Every row gives one point. The last column is the point's height on a tilted bowl or saddle (a function of degree 2), plus a little noise. Along how many of its main directions does it bend up, bend down or stay straight?

Points (16 x 4):
[[-44 -19  -3  -5]
 [-30  -3 -14 -28]
 [  3  -1  -2 -55]
 [  6 -20  17 -45]
 [ 10  21  -2 -42]
 [ 58 -17  43  40]
 [ 54  10 -23 -13]
 [-43 -50  23  35]
 [-27 -11 -36 -16]
 [-27  24 -34  -6]
 [-39  -3 -60  26]
 [ 22 -58  13  37]
 [ -8 -14 -44 -32]
 [ 26  -4  15 -40]
 [ 44  32  -4   5]
 [-41 -30   3   0]]
Directions: 2 up, 0 down, 1 straight

Points (24 x 5):
[[ -7  10  15  26  -4]
 [ 13   1  14 -44 -60]
 [ -2  -8  14 -15  -4]
 [ 10 -25 -11  -6  18]
 [ 25  -3  19  16 -34]
 [ 13   5  35 -10 -26]
 [-15   6  23  17  -8]
 [ -1   2  -2  12  -1]
 [ -2  23  18   7  16]
 [-27  42  -8  -7 -38]
 [-16  -6  -1   4  -3]
 [  5  -4   8  -5   0]
 [-16  -5  25   6 -16]
 [ -3  -1  -9 -17   0]
 [-26   6  14  11 -22]
 [ 15  -1 -11   8 -13]
 [  2  20  17 -25 -22]
 [ -3 -12 -60 -11 -13]
 [  9  -6  27  -8 -17]
 [ 31  20   1   3 -32]
 [ 33  -9 -15 -12 -44]
 [  8  14 -17 -28 -32]
 [ -4  -1 -29 -13  -5]
 [ 12  21   1  -3  -2]]
Directions: 1 up, 3 down, 0 straight

Points (47 x 7):
[[ 35  -8 -33   8  17 -13 -23]
 [ 10 -19  17  -3  19  28  -4]
 [ 13 -50  25  -9 -25  -3  16]
 [ -8 -16   7  -2  -8   4  -6]
 [-12  -3  13   2 -10 -19   1]
 [-22 -14  -7  -7  10  11  -9]
 [-19 -18  23  11  45   1 -60]
 [ 44  10 -31 -14  13 -16 -12]
 [-14 -12 -20  33  17 -18   6]
 [ 23 -31  18 -29  60 -11 -22]
 [ -2  15  13   8 -20  -6  14]
 [ -2 -16   3   7  41   3 -31]
 [-25   7  -6   4  31   8  -2]
 [-11  10   2  -1   2 -13  -7]
 [ 22 -19   4   4   8 -21 -11]
 [ -9 -18  18   3  -3 -26   2]
 [  2  10  -9  -2  35  10  -6]
 [-20  23   8  23 -22 -16  25]
 [ -1   7  -5  24   8  46  37]
 [-19 -16   0 -12  -4 -14 -23]
 [  8   9 -26   9  -5 -34  27]
 [-12   7   6   0   2   8  -5]
 [ 21  -6  -8   0  20 -18  -6]
 [ 23   3 -30  13  19   3 -10]
 [  8  -9   4  -1  -9  -2  -2]
 [ 21 -21 -37   3  -6  38 -38]
 [-14  26  -9 -32  32 -31 -12]
 [ -3   9 -10   7 -10  -3  -2]
 [  3   2  14 -15   7  48  22]
 [ -4   2  -3 -14   9 -10  -1]
 [  2   4   4 -17  47  17 -22]
 [  5  -7  31  13 -12  13  47]
 [-10  10  13  -6  -2 -32   4]
 [-25  21   0 -22  11 -18 -45]
 [-22  51   2   2 -21  12 -54]
 [ -7  -3   2   0  -6  -4  -5]
 [-12 -33   8  -8 -10   7 -21]
 [ -8  -2 -22  -2  -6  20   1]
 [ 16  15  31  25  -1  -3  36]
 [-23  41   9   9  -9  41   2]
 [ 40 -17   3   5  -2   0 -48]
 [-25  -8  -3  18 -16  13  -9]
 [ -2   1  13  38  -6 -18  41]
 [ 23 -10 -41  -5  -7 -42  31]
 [  8  -6   9  -5 -10   4   3]
 [ 20  -3  16  -2   0  16  -3]
 [-13   8  13  -4  -6  21   2]]
Directions: 3 up, 3 down, 0 straight

Points (68 x 9):
[[ 13 -29 -10  -1 -11   5 -10 -19  13]
 [ 19 -11 -21  -8  -9   7   9 -29  16]
 [  5  23  15  -4  36  -6  40 -14  19]
 [-19  26  10  18 -30   8 -32  -7  29]
 [ 10 -28  10  23 -12  -8 -17 -21  22]
 [  4 -11 -39  34  -8   6   3  -3  35]
 [-22  12  -6  -8  12  43   0  11  22]
 [-21 -23  14   3  11   1  22 -12  17]
 [ 14  31  12  -6  26  14  -8 -32   6]
 [-22  -7  -2 -19 -18   1  -4   7  15]
 [ 14 -11   1   0 -20  -5  -7  31  10]
 [ -6 -19  -6  -6  -5  31  10 -18  14]
 [ -5  12  15   4  -3  22  14  -9   8]
 [-16 -23  11   0  11   5 -14   3  13]
 [ 44  -8  -1 -51  -7  10   3  24  52]
 [-13  18   9  39  19 -23 -21  21  28]
 [-17   3   3 -29 -11 -12  23  -6  25]
 [ 13  14  12  19  15  32 -10 -29  17]
 [ 26 -21  14  12  27 -32 -15   1  36]
 [ 28  18 -44 -29  19  14  14  23  51]
 [ 24   0  21  10   4 -27  16  -4  25]
 [ -6 -17  14   6  -9 -14  27  16  20]
 [  5 -12  -7  -5   5 -17  19  -6  12]
 [ -4  27   6   5 -17  12  37  -7  17]
 [  6 -29 -16  -4   2  22   5  -6  14]
 [-10   1  10  11  13   5  18 -11   9]
 [ -9  16  -1 -12 -14  30 -18  14  16]
 [ -2  13   4   0   5  -4 -13  -1   5]
 [-17 -26  -2   2  -6 -26  13  -4  19]
 [  8  24   9 -37  29 -10  35 -10  24]
 [-17  -5  28   5   6  -8 -34   9  28]
 [ 13  12  -6 -43   4 -18 -11   9  28]
 [  0 -20 -15  27  17 -34  18 -17  36]
 [ -5   2  18  -5  20 -24  37 -11  29]
 [  2 -15 -14 -11 -27 -17 -14  12  17]
 [  2  -2 -18  -1  19  19  31  10  22]
 [-11  11   3  -5  -2 -17   8   2   8]
 [ -7  -4 -29   5 -13  -1  27  -4  24]
 [ -8 -15   8   5   7 -22 -23  -9  18]
 [-14   0  -3  10 -16   8  -1  38   5]
 [-21 -29 -12  -3  10  -9  16 -25  19]
 [-14  23  -6  -9   6  -9  -8 -15   8]
 [ 15  -9  16 -14 -23  39 -22  -4  33]
 [  9 -38 -32  -2 -11   8 -19  -5  27]
 [-17 -27 -14  25 -26   1  -2  14  16]
 [ 16 -21   6 -17   1   6  -2 -12   9]
 [-27 -32   2  -6  12  23   1 -14  17]
 [ 21  -7 -23  25   3 -22  13 -26  28]
 [-11  27 -15  -6  12  26  12  -8   8]
 [-49 -10 -25  13   4 -13 -10   2  35]
 [ 30  12  13  10  18  24  13  -9  12]
 [ 19 -11 -40   8   1   7 -21 -21  35]
 [  4  -1 -10 -17  -9   0  14   2  10]
 [ 37 -14  -8 -30 -23 -24 -18   5  38]
 [ -2  27  32 -17   9  -8   8 -13  19]
 [ -1 -19   4  -6 -12   6  22  31  17]
 [  4   5 -10 -12  -8 -28  -1 -27  18]
 [ -4  -1  -2 -26  22 -10  43  -1  30]
 [-46 -16  -8  35  -8   5  -2  -1  32]
 [ -1   3  -9  -7 -20  12  11  15  11]
 [ 17 -37  -3   0 -13 -22  -4  26  18]
 [-22  -1 -12  -1 -40  15 -22 -17  36]
 [ 13 -15  13 -38   8  13 -29  16  34]
 [  4   7 -33  60  -3  26 -27   9  60]
 [ 30  21 -23  21  -6  31 -20   0  31]
 [-28 -51  -8   3 -20  -2  43 -18  43]
 [  3  13  -4  -4   5 -21 -11  -1   8]
 [-10  -1 -15  -4 -26  18 -41  -6  34]]
Directions: 6 up, 0 down, 2 straight

Points (68 x 9):
[[ 16   5  18  13  20 -38 -15  33   7]
 [-24  -9  -5 -19  20  21  -7  14   0]
 [-15 -12  -9  32  36 -24 -60  -7  -5]
 [ 12  16 -20   7  -9  11  24   2  19]
 [ 11  26  -9 -13 -16  26  20 -12   2]
 [-15  -5   7 -28 -42 -16  21 -15  44]
 [ 10 -34 -14  -9   0 -16 -10  10  17]
 [  4  -6  20   1  -4  26  -7  -7   6]
 [ 21  12  17   0 -22 -12  50 -22 -12]
 [ -2  25   7   2 -31  -1   7  16  15]
 [ -4  -5  10  13  -3   5 -12 -17   8]
 [ -9 -28  12  16  21 -16  14 -12  -4]
 [  2 -41  -7 -21  12  35  48   3  60]
 [ 26  -2   2  -3  13 -11 -25  38  38]
 [-50  12  20  -4   9   5 -10  25  30]
 [  0   3 -26  11  -7   9 -10   3  10]
 [-16   2 -29  16  17 -15  10  -7  -9]
 [  8  -4 -38 -10  -9  -9  32   6  33]
 [ 13   8  33  12   9  20 -23 -27  21]
 [-10  16  24   0 -31  46  -6 -14  13]
 [ 15  20   9 -14   5   1 -40  -1  13]
 [-16  -5 -13 -10  34 -18  20   9  12]
 [-14  23  42   0  16 -15 -11   8  11]
 [ 10 -18 -35 -10  23   5 -42  11   5]
 [-20  -7  37 -12  -5 -14 -17   5  22]
 [ -5   5 -22 -32  11 -16  -7   7  10]
 [  4   4 -29   7   7  -3  25  14  19]
 [ 15   4  11   3  -8   0 -24 -15  12]
 [ 14  16 -16  -4   2  14  24  11  17]
 [  0  -1   5  -8   2  10  15  -9   5]
 [ 13 -29 -27   9  -4  13  14   5  24]
 [ -5   8  19  37 -18  -3   7  20   4]
 [-27 -11 -28 -13  42   9 -36   6 -28]
 [ 16  43 -30   0  -6  -5  -6   9  31]
 [-32   1 -11   0  25 -21  23 -18   5]
 [  2  26  -7 -12  -5  15 -13  20   9]
 [-10  14  10   9  12   4 -20   3   7]
 [ -5   0  -9  -3 -31  25  12  -9  20]
 [-31 -19 -13 -14  -5   1  20  -6  15]
 [-27  -5  23   3 -11  -7 -27  15  17]
 [-46  19 -20 -28  23  -8  39 -20  54]
 [-37   2  -2 -45   0 -18  -5  -9  19]
 [  1   4  -6 -25  26 -18 -33  30  30]
 [ 14   4  -3 -24 -20   4 -29   1   6]
 [-25  -3   5 -40  -3  34   9  27  16]
 [-11  21 -20 -10 -22 -13   5   0  17]
 [ 20 -16  24  -9  27  34  16 -20  27]
 [  0  -2   0  35 -15 -18   2  17  -4]
 [-20 -21 -31  17  10 -28  -2 -18 -27]
 [ 34 -10  20  -2 -30  -5  16  18  11]
 [ -1  16  -7   5 -16  11 -17  38  33]
 [ 34   3   6 -27 -20  13   9   8  -4]
 [  6  15   9  27 -16   2 -21 -44  40]
 [  8 -10   0 -12 -17 -20  12  15  17]
 [ 21   6  11  21   1   4 -30 -40  39]
 [ 22  17  -2 -25  -4  -5  12 -31   5]
 [-17  25 -19 -44  -9  -9 -48  -1   1]
 [-16 -17  25 -13  51  -3 -24  21  38]
 [-17   9  -1 -38  -2  24 -18  -4 -19]
 [ -6 -13  -2  -2  15 -19  -9   9  -2]
 [ -3  -4  18 -12  -6  21 -17   7   3]
 [ 34  16  20 -12  38   6   3 -33  27]
 [-13  16  -7  32  15  -2   5   0   2]
 [-24  -1  16   0 -12  -9  16 -15  14]
 [  4  16   6 -14  -4  22  14  -8  -3]
 [-25  26  25 -14 -19  18  17   7  21]
 [ 27  35 -10  27 -25  -6  -3   7  23]
 [ 10  -1  -1 -30  17  -1  -2 -16   9]]
Directions: 6 up, 2 down, 0 straight

Points (62 x 9):
[[ 15  -5 -21  -3  27  16 -18  11  18]
 [ 32   6 -35  11   3 -19  13 -11  24]
 [-21 -13  22  48  -2  26  -1  -4  32]
 [ -5  17  10 -21 -28  24 -23  -4  -4]
 [-33  20  13  -6  16 -41  28   0  40]
 [ 15  21   7   0  19  -9  12 -15   4]
 [-10 -23 -10  14   6   9 -16  -3  11]
 [ 11  20  30 -45 -18   9  23  -7 -14]
 [ 21 -32  13   9 -26 -33   7  -2  25]
 [  2  25  30   3   2  10 -12  -6  -5]
 [ 29   1   7  -7 -17 -42  -9 -11  20]
 [  0  14   7  11 -22  27 -20  -9   6]
 [ -3 -10 -25  12   2 -15  44 -10  36]
 [ -3 -42 -17  -7  12  24  12  40  33]
 [  2  37  -8  -9 -12 -22 -15 -20   9]
 [  0  26 -18   7   9   0  11  10  14]
 [-26 -13  14  12   2  20 -23  21   7]
 [ -3  -9 -37 -21 -28   5  28 -11  26]
 [ -7  51   5 -27   5  16   5 -23  -3]
 [-31  -1 -26   2  -8   6  30 -11  35]
 [-47 -15  -5  -2   6   5  25   3  38]
 [-16 -28 -16  13 -28 -16  14 -13  38]
 [-19  15 -13 -21  28 -26  20   0  33]
 [ 27  12  24   9  21 -16   4 -24   6]
 [ 26 -47  37 -24  26  -1  -1 -14  16]
 [-20 -32  16 -10  13 -31  21   6  24]
 [ 13  -2  29 -17  -9  -7  25 -45  -8]
 [-10  12 -10  -9 -11 -12  30   9  14]
 [-15  15  19  -1  20 -31  -7 -13   6]
 [-42   7 -31 -24  12  -3  -2  23  31]
 [-16 -11 -39 -36  29 -29  22   0  60]
 [ 33 -12  -6  20  20  60  15   8  37]
 [  4  27  39  26  12  26  -4  -2  16]
 [ -1   5  20 -18 -38  30  -4  25   8]
 [ 36   5  15 -12  26 -19  27  19  33]
 [ -9  -5   4  30 -51 -10  21  16  33]
 [ 26  -5  15   4  -3 -12 -11   2   1]
 [ -4   9 -16   9   8   7  20 -22  12]
 [-17  15 -33 -27 -14 -13 -35  -6  20]
 [-16  35   5   7  12  10  42  -3  28]
 [-14 -17 -40 -11  43   3   9  -2  55]
 [-27  -8   5 -16   8   5   9 -14   3]
 [-16  -7  -4 -13  -7  20  30  -2   8]
 [ 12 -22   7  -2   6 -30  18  -2  14]
 [ 33  28  -6  -2 -19  42  -6  15  18]
 [  3   0   0   5   8   7 -10  10  -1]
 [-17   0 -41  20  -8   2   4  38  33]
 [ -8  -7   4  27  26 -26 -33 -12  15]
 [ 36  -9 -11  17 -40 -11  -9  26  32]
 [ -7 -20  43 -20  29   4 -38  46  10]
 [-19  -6 -23 -14  -8   3   5  27  16]
 [ -2   2  10   0 -21   8 -23 -25   1]
 [ -5  -2 -19   4  10 -30  -4   5  16]
 [ 13  19 -13  22 -33 -37  17   9  29]
 [ 28 -60  -5   2  19  18  18  -6  41]
 [  7   2 -18   6  15 -15  -8  -3  10]
 [ 10 -11   1  -8   0  -5  25  30  13]
 [  4 -31  17 -29 -29   8  34  -2   7]
 [ 14 -16 -36  11  28  19   7  -5  36]
 [ 10 -16  -3 -11 -16   7 -16 -19   2]
 [ -9  -3  -3 -10 -14   0  -4   6  -3]
 [  2 -24   6  12 -15   5  21 -23  12]]
Directions: 6 up, 0 down, 2 straight
